Rows are points. Any point is a mix of the corners, with weights that add up to 1. It lies inside the corners' shape when no weight is negative. Is each point inside? If not, which corners have a negative weight?
In the rows, zero is written as 128.

Corners:
(1): [117  65 140]
(2): [125  97  95]
(3): [108 164 168]
(4): [185 192 171]
Points:
[108  87 127] => outside (4)
[105  73 130] => outside (4)
[117 164 150] => outside (1)
[127 151 160] => inside
[139 164 139] => outside (1)
[116 161 164] => inside
[129 141 167] => outside (2)
[159 176 159] => outside (1)
[157 161 171] => outside (2)

Corners:
(1): [168  70 220  67  81 130 181 157]
(2): [106  86  97 159 170 121 114  61]
(3): [ 81 185 104 101 128  96  80  86]
(4): [ 99 122  41 124 108  85 142  85]
(5): [160  98 156  99  73 200 171 184]
(6): [ 63  93 153  96 166 121 171 114]
(7): [128 107  84 176 169 104 142 102]
(8): [138 100 118 170 130 152 179  78]
(9): [119  99 131 166  71 122 141 123]
Points:
[115 104 124 134 120 129 137 100] => outside (7)
[128  99 151 106 108 137 148 123] => outside (7)
[110 103 128 128 139 159 131 126] => outside (1, 4, 8)
[131 106 132 113 120 139 166 136] => outside (2, 9)
[126 102 117 126 115 120 157 104] => inside

Corners:
(1): [ 96 115 162 124 118 125 147 118  39 143 172 120]
(2): [131  42  95 117 155 127 170  51  73 157 114 124]
(3): [154 171 116 103 118 126  83 249 170 135 111  44]
(4): [116 134  86 136 125 102  85 133 161 145 109  58]
(5): [126 128 137 133 105 141 168 202 154 171 117 130]
(6): [145 138 136 125 109  94 210 156 125 154 149  99]
(7): [133 114 143 102 154 132 144  93 118 132 157 136]
(8): [153 175 113 116 102 149 152 167 125 180 139 109]
(9): [120  95 104  70  84 128 135  94 131 119 145 113]
(10): [134 177  40 122 150  94  69 168 121 151 117 111]
(11): [108  82 146  80 112  82 159  67 105 184 190  94]
(12): [184 156 122  89  73  63  82 155 195 137 113  64]
(13): [152  84 111 131 111 114 150 101  96 157 193 138]
Points:
[144 124 123 106 111 108 145 134 123 151 144 104] => outside (4)
[145 125  95 115 112 101 128 131 143 157 123 101] => outside (1, 3, 7)
[106 105 127 118 127 118 163 118 113 156 138 117] => outside (3, 8, 12, 13)
[142 151 124 109 104 128 136 166 132 148 141 110] => outside (2, 4, 11)

Corners:
(1): [123 121 128 161 154 149  94 100 143 158  93 119 101 147 136 148 143 117
  63 120]
(2): [117 109 128 136 120 135  99 123 126 173 148 123 151 103 133 128  93 129
 106 112]
(3): [ 75 108 118 141 146 118 148 117 131 167 135 138 132  98 125 150 143 136
 117 130]
(4): [128 126 132 155 124 160 136 119 134 191 148 122  67 113 128  69 143 132
 110 120]
(5): [130  99 136 144 130 138 122 205 129 125  78 131 157 103 171 148 147 161
 147 123]
(6): [129 125 163 129 122 144 118 117 133 122 108 117 136 132 154 139 140 153
 134 125]
(7): [123 113 145 139 142 141  92 136 138 127 115 118 148 149 164 127  96 134
 137 110]
(8): [138 117 157 110 127 144  60 112 124 100 132 138 153 120 109 154  87 139
 150 166]
(9): [140 130 119 121 140 119 143 114 135 118 140 143 150 134 123 146 129  88
 116 187]
(10): [126 103 102 103 114 132 125 149 139 147 139 142 166 148 140 148 112 151
 150 131]
(11): [121 113 112  86 145 130 139 140 135 113 142 119 148 123 129 121 122 131
 129 128]
(12): [137 118 117 159 144 145 135 125 124 150 160 125 139 123  93 144 135 148
 118 140]
(13): [125 126 131 138 122 136 131 124 134  85 162 154 154 141 138 134 142 150
 137 135]
(14): [122 121 141 107 132 125 147 125 153 153 130 170 156 143 147 131 121 149
 114 129]
(15): [ 92 106 113 134 132 124 146 120 113  82 136 124 137  84 125 149  89 137
 134 143]
(16): [132 176 127 141 136 154 131 154 122  95 142 132 110 147 150 146 130 131
 131 120]
(17): [139 142 151 142 158 111 117 109  42 149 151 191 101 133  64 145 125   7
 102 116]
(18): [140 133 123 154 145 132 113 103 123 102 145 113  94 111 137 122 112 156
 132 133]
(19): [107 128 114 100 137 126 137 128 100 143 149 130 146 145 137 139 127 144
  97 177]
(20): [129 119 118 131 131 106 131 145 123 121  95 132 159 127 122  90 129 124
 128 129]
(21): [113 109 105 144 144 139 144 126 102 141 131 145 165 102 140 121 125 133
 134 133]
Points:
[126 128 116 133 139 134 134 117 111 156 139 132 117 130 117 125 126 120
 101 124] => outside (3, 5, 7, 8, 9, 13)
[125 127 131 141 141 134 126 125 119 145 132 138 124 130 129 127 134 117
 108 126] => outside (8, 10, 15)
[123 115 130 129 137 133 128 122 131 131 140 136 136 126 125 139 125 138
 122 141] => outside (2, 16, 20, 21)
[126 120 122 130 136 128 129 133 123 130 128 133 143 126 124 123 126 128
 125 132] => inside

Corners:
(1): [160 118 106  78 116 171 116 117 114 153 132  83 148  83 137 148  73 104
 107 147]
(2): [122 132  92  81 113 146 100  77  79 193  98  83 129 123 102 109  77  78
 143 122]
(3): [182  70 126 126 112 176  81 119 119 152  72 103 114  90  70  85 111  71
 131 165]
(4): [136 123 151 125 139 163  61 136  89 228  83 110 164 106  67  80 118  83
 171 183]
(5): [ 87 171 180 140 105 111 140  58 172  99 212 130 123 186 169 137 128 153
 147 113]
(6): [161 195 142 142 126  96 175  67 240 119 192 170 128 156 121 152 171 127
 134 121]
(7): [106 125 118 161 106 139 196 103 190 111 197 181  93 144 152 158 183 103
 152 141]
(8): [127 217 147 136 153 164 178  91 213  91 140 171  82 142 166 135 164  96
 155  73]
(9): [101  81 138 129 198 145 129 118 146  95  90 161 121 163  86 144 112 116
  93 180]
(10): [113 147 113 144 114  80 186 102 171 128 194 154  76 108 146 165 112 139
 105  81]
(11): [169 138 123 157 127 147 135 104 135 200 125 104 107  71 159  90 124  84
 112 133]
(12): [103 177 133 127 158 124 160  91 220  82 149 154  97 112 164 121 190 114
 190 131]
(13): [102 121  52 125 149 174 149 165  88 128 112  90 136 136  86 132 133 135
  65 166]
(14): [172 119  60 127 102 130  85 135 141 192  54 105 116  85 159 128  90  89
 168 133]
(15): [170 122  86 133 149 163 137 120 142 155 138 123 117 108 159  96 127 129
 135  98]
(16): [107  81  76 105 150 155  76 118  40  87 110 127 107 130 101 136 107 137
  77 198]
(17): [154 103 134  71 105 165 106 123 116 165  65 126 120 114 156  72 136  89
 131 143]
(18): [ 98 189 172 135 134 154 201  51 191  72 133 177 104 131 148 131 149 127
 172 106]
(19): [103 150 112 173 130 123 184  96 196  70 178 152 141 135 160 179 207 123
 118  92]
(20): [127  73  83 123 139 177 105 131  75 197  86  72 106 102  89 163 119 129
 107 159]
(21): [103  99  91 103  97 203  67 116 106 204  70 104 132  85  82  90 105  94
 125 167]
Points:
[133 133 114 132 125 144 140 106 151 138 135 137 112 121 135 129 138 107
 133 137] => inside
[133 135 126 122 126 144 128 102 146 143 130 128 121 125 133 117 133 111
 139 133] => inside
[132 128 113 124 123 151 135 102 139 134 131 124 116 123 135 132 120 116
 121 129] => outside (4, 12)
[107 119 107 115 127 158 125 108 123 142 110 122 122 115 127 128 123 117
 135 141] => outside (3, 6, 8, 11)
[123 133 124 125 130 150 129 104 138 145 130 125 121 119 121 121 128 111
 131 138] => outside (14)

Corners:
(1): [ 74 136 161 170 116 110 137  76 152  76 179 144  98 126 109 110 124 130
  85 151]
(2): [ 50  73 184  71 146 107  98 131 164 112 127 180 194 138  47 200 130  78
 141 108]
(3): [ 88 156 106 138 145 134 127 141 169  91 151 142 112 179 161 154  95 142
  80 114]
(4): [197 183  97  93 135 103 124  91 116  88 174  94 126 109 148  76 145 116
 137  51]
(5): [ 87 118  79 155 120 156 112  86 166 106 146 119 149 163  91 103  43 121
 156 147]
(6): [103 107  93 167 173  98 116 117 144  71 132 115 137 123 123 133 151 134
 111 173]
(7): [217 187  62 157  88  66  95 120 164  98  54 127  61  65 201 100 151 100
 129  90]
(8): [213 157  87 114 119  21  92 115 124 122 108  88  41  94 180  33 135  57
 101 101]
(9): [ 77 168 136 164 176 134  88 105 145 116 115 117 142 159 135 130 155 102
 136  94]
(10): [148 114 189 116 128 137 142 160 175 138  51 191 237 198  94 216  76 138
 136 184]
(11): [212 205  74 138 135  44  72 133 159 132 126  86  26  94 132  99 131 139
 137 114]
(12): [124 166 112 168 161 128 117  83 198 127 123  80 157 136 125 144 145  99
 110 162]
(13): [155 185  70 106 142  34 115 101 132  83  99  48  88  91 139  66 116 112
 108  68]
(14): [149 102 188  78 139 122 128 101 170 110  92 162 162 183 148 225 121 124
 168 164]
(15): [109 140 188 157 176 169 132 117 169  62 123 108 123  94  97 119 103 152
  87 122]
(16): [128  97 170 130 105  85 133 144 146  88 151 139 209 187 160 141 128 107
 149  84]
(17): [109 116 178  98 128 150 197 139 165 154 121 171 172 187 101 166  86 171
 185 131]
(18): [100 104  87 154 126 119 106  80 111 183 191 121 141 109 163 138  70 139
  86 133]
(19): [136  77 167  88 132 107  95 123 169 129  88 160 169 145 147 133 177 152
 122 136]
(20): [111 153 126 174  95 190 143  98 123 120 117  66  67 151 136 158 106 162
  84 110]
(21): [ 90  77 169  52  79 130 125 160 104 100  85 137 184 140 171 149 106 102
 171 196]
Points:
[153 128 123 118 131  91 109 130 144  98 107 124 124 124 151 138 131 123
 119 128] => outside (1, 5, 9, 12, 17)
[112 128 133 143 141 127 126 107 161 101 130 130 155 150 124 145 117 129
 124 124] => outside (8, 11, 21)
[ 96 107 150 127 126 142 123 123 159 113 116 145 162 155 122 162 109 133
 136 154] => outside (4, 8, 13)
[126 136 123 126 133 110 114 113 150 112 121 125 122 129 129 133 119 119
 121 123] => outside (16)
[119 123 130 126 120 116 127 113 147 116 118 133 147 146 139 142 117 121
 128 131] => outside (11, 15)
[103 110 181 116 142 147 120 130 165  94 112 151 180 175 109 184 123 131
 135 156] => outside (7, 8, 13, 17, 18)
[131 139 115 134 131 105 117 114 146 111 129 117 120 132 138 129 111 119
 124 127] => outside (19)
[132 138 129 131 132 114 117 117 155 100 129 123 114 134 135 126 133 126
 133 126] => outside (10, 13, 18)
[ 91 131 130 133 126 123 127 117 144  80 136 116 134 135 126 116 110 108
 125 121] => outside (10, 11, 14, 18, 19)

Corners:
(1): [144 203  91 113 249 115 157 148 100 133  91 127 100  98 124 158 125 139
 146 103]
(2): [124 155  91 147 180 131 159 115  82 157 133 154 128 121 120 144 120 106
 142 133]
(3): [157 108  68 164 190  78 167 156 141 158  95 190 125 124  80 145 109 144
 114  86]
(4): [125  96 108 157 144 143 154 133 179  78 115 122 121 142 132  98 162 104
 131 183]
(5): [160 102 100 169 102 101 133 150 145  88 119 108 113 157 129 121 122 112
 106 142]
(6): [154  92 149 121 172 163 103 204  38 113 151 134 161 108 174 152 115 124
  58 149]
(7): [ 92 132 112 118 147  88 184 112 202 117 145  85 131 144 112 110 144  69
 168 123]
(8): [118 119 138 106 110  98 100 135 149  81 158 142 102 147 129 129 127 108
 158 125]
(9): [107 171 184  74 164 123 131 121  92 157 133 144 133 107 112 117 105 114
 119 127]
(10): [113 161 143 105  90 114  83 175 182 107 164 105 106  77  66 126 140  90
 169 129]
(11): [112 142 135  96 131  93 161 130  75 133  94 162 142 130 108 117 164 203
 129  77]
(12): [147 153 103 120 182 112 173 177 134 171 142 116 185  97 107 156  95 178
 144 171]
(13): [ 92  86 149 106  97 117 129 125  99 133 116 183  89 106 164 162  76 111
 117  96]
(14): [ 75 157 149 128 102 106 116 154 165 125  78 164 210 149 172 129 178 118
  84 125]
(15): [ 98 116 151 127 149 113 124 131  79 117 168 161 104 102 146 121  71 141
 100 102]
(16): [ 81  96 149 163 167  62 130 117 152 116  83 119 158 121  87 172  95 152
 124 128]
(17): [138 147  86  90 224  85 145 183  67 193  98 140 122  81  85 144  84 178
 112 121]
(18): [156 121  74  90  94 143  76 122 117 172 146 123  54 101 121 162 161 178
 102 159]
(19): [144 102 144 157 117 126  91 174 144 135 155 124 110 114 113 113 129 105
 148 112]
(20): [139 121  68 129 162 138 148  96 131  83  64 121 179 145 144  99 153 105
 129  96]
(21): [ 98 105 100 169  90 190  91 125 147 108 113 162 124 155 151 126 116  97
  95 108]
Points:
[125 124 117 123 140 127 126 133 117 123 124 146 116 129 139 126 133 122
 113 124] => outside (10, 12, 16)
[123 130 116 130 147 118 132 140 129 128 125 138 130 121 122 134 121 118
 125 128] => outside (11)
[123 127 122 117 124 117 128 150 145 119 139 125 136 128 115 114 139 124
 129 126] => outside (1, 2, 13, 16)
[118 135 117 119 154 115 145 132 104 148 114 145 138 120 133 145 112 137
 109 122] => outside (4, 8, 10, 19)
[105 121 121 134 112 121 129 128 145 110  94 140 159 136 127 116 125 111
 132 118] => outside (1, 3, 6, 7, 15, 18)
[120 134 123 129 151 117 134 137 118 131 125 140 130 122 124 133 122 122
 125 128] => inside
[112 122 124 120 146 104 151 128 105 129 126 150 134 122 116 134  99 123
 131 103] => outside (1, 4, 14, 18, 19)
[124 115 131 119 122 125 114 145 116 127 150 131 107 115 120 133 117 130
 122 136] => outside (1, 3, 14, 20)

Corners:
(1): [115 157 175 142 129 108 101 157 105 127 105 124 120  97 109  89 136 154
 123 140]
(2): [105 143 119 129 123 118 127 118 116 108 141 170  97 149 121 133 110 126
 147 147]
(3): [138 156 107 132 120 193 205 158 144 234 115 118 113 124  99 230 143 115
 116  72]
(4): [113 157 113 130 138 128 175 138 136 195 171 138 117 133 177 134 122 124
 126 131]
(5): [148 130 152 139 135 110 145 141 127 148 137 148 120 136 115 150 111 126
 135 143]
(6): [143 142 153 111 113 125 111   7 132 117 121 145 146 127  94 106 147 165
 134 136]
(7): [119 161 127 135 179 111 121 177 114 124 165 107 204 119 129 126  97 105
 161 161]
(8): [ 96 134 169 140 131 122  86 137  96 115 141 139 103 148 134 136 146 107
 149 137]
(9): [177 125 124 163 135 113 156 144 147 174 118 164  97  91 105  99 187 113
 141 133]
(10): [143 140 120 147 118 126 102 151 124 135 140 119 104 120 115 103 135 112
 150  86]
(11): [132 137 150 134 119 127 119  87 137 118 147 131 127  74  92 119 133 157
 136 147]
(12): [137  83 131 146 151 143  97 157 126 113  95 145 101 124 104  94 164 149
 115 138]
(13): [113 138 136  52 118 130 114 154 152 135 151 120 124 124 103 149  92 112
 114 145]
(14): [127 160 113 148 166 116 121 155 134 151 116 125 102 112 154 158 149 128
 167  82]
(15): [134 116 133 143 147 132 145 151 132 114 147 183  91 102 157  82 140  92
 124 126]
(16): [114 129 181 132 106 164 101 147 168  95 114 130 109 145  90  93 114 140
 155 141]
(17): [113 143 121 137 113 111 130 172 113 107 123 128  88 129 168 146 138 111
 129 140]
(18): [118 127 120 142 118 135 161  30 146 125 103 150  86 123 115 143 118 116
 140 129]
(19): [126  83 134 132 171 128 116 148  96 110 118 152 102 146 131 116 157 126
 187 115]
(20): [ 92 135 129 139 109 152 157 167 189 147  91 112 101 139 100 107 162 130
  93  87]
(21): [102 119 134 127 113 123 109 147 108 132 111 154 153 144 146 164 130 127
 181 125]
Points:
[129 133 137 132 144 125 127 150 118 139 135 144 118 123 131 134 135 125
 145 134] => outside (10, 18, 20)
[129 130 135 136 131 134 130 135 136 139 118 138 112 128 111 127 139 124
 138 117] => outside (4, 11, 17)
[115 135 140 134 130 130 122 143 132 134 125 134 109 130 122 129 142 122
 136 122] => inside
[128 134 132 134 136 126 126 138 123 133 130 139 118 122 127 132 135 123
 144 130] => outside (20)

Corners:
(1): [141 172 166 143 142  96 115 134  81 122 185 111 159 113  76 142  81 111
  99  83]
(2): [123 128  82 141 109 104 179 177 129 208 201 122 116 123  85 145 113 137
  82 144]
(3): [ 86 107 111  65 132  70 185 113  95  65 174 102 112 111  94 125 104 189
 175 168]
(4): [153 172 148  74 147 105 168 153 161 129  67  90 155 170 145 110 103 146
  48 141]
(5): [ 82 117 139  67 120 134 134 115 108 118 133 165 183 149  87 171  94 165
 129  78]
(6): [168 173 126 146 145 184 119 128 184  98 139  71 196 168 117 172 117  83
 101 106]
(7): [ 45 171 105  37  70 104  83 127  67  29 156 176 135 120  51  46 168 186
  92 115]
(8): [122 111 191 137 101  85 175 112 133 214 102 127  61 137 195 157 172  94
  73 123]
(9): [167 129  83 108 124 129 183 204 161 121 137 126 105 133 104 188 117  86
  63 105]
(10): [156 155  98 150 126  94 141  80 107  97  66 148 150  86  70  75  84 180
 139  70]
(11): [ 69 163  72 125 173 170 100 134  96  65 140  84  90 122 174 139 135 132
 116 188]
(12): [104 153 136 122 158 136 157 170  97 106  57  67 166 156 120 106 114  92
 132  70]
(13): [146 170  65  76 111 176 145 146 130 141 118 157 148 121 141 175 124 102
 117 139]
(14): [153 111 137 165 215 134 129 107 149 201 128  79 161 168 184 141 208 151
 163 111]
(15): [204  92  94 138 141  90 140 181 142 223 149  65  50 164 161 206 190 116
 149 121]
(16): [171 111  92 106 182 153  99 147 170 127  59  78 137 142 134 129 135 104
 113 145]
(17): [130 116 105 153 125 137 159 155  99 118 113 154 164  95 147 146  78 133
 158 175]
(18): [114 137 144 125 155 170  86 142 100  75 177 118 130 102 110  97  73 116
 184 115]
(19): [ 50 155 188 119 135 143 148 111 148 106  54 137 192  79 169 132 162 182
  66 112]
(20): [107 160 138 162 193 144 114 180 115 185 215 124  81 126 146 177 184  96
 164 191]
(21): [149 115  80 131 158 198 148 116  56  54  76 145 176  83  87 119  81 150
 146 153]
Points:
[125 142 122 112 140 130 133 139 126 124 129 111 135 133 119 137 131 129
 113 119] => outside (17)
[110 148 118 108 127 119 129 139 105 109 144 125 134 124 106 122 126 140
 109 126] => inside
[133 134 115 137 154 150 128 135 117 130 121 117 146 123 130 142 133 126
 128 124] => outside (3, 4)
[132 157 120 117 152 135 113 136 136 136 127 103 147 142 118 129 131 131
 115 108] => outside (3, 8, 9, 17, 21)
[132 141 140 112 124 119 152 128 119  99 108 120 154 118 120 118 113 139
 118 108] => outside (2, 5, 11, 16, 20)
[122 139 122 119 137 133 140 139 115 124 130 121 137 125 125 140 126 134
 123 122] => outside (16)
[120 153 123 119 141 134 133 139 111 111 115 115 135 117 124 121 119 132
 116 141] => outside (5, 9, 14)
[133 137 123 122 156 143 145 135 128 128 109 112 144 130 140 147 127 119
 125 126] => outside (2, 7, 15)
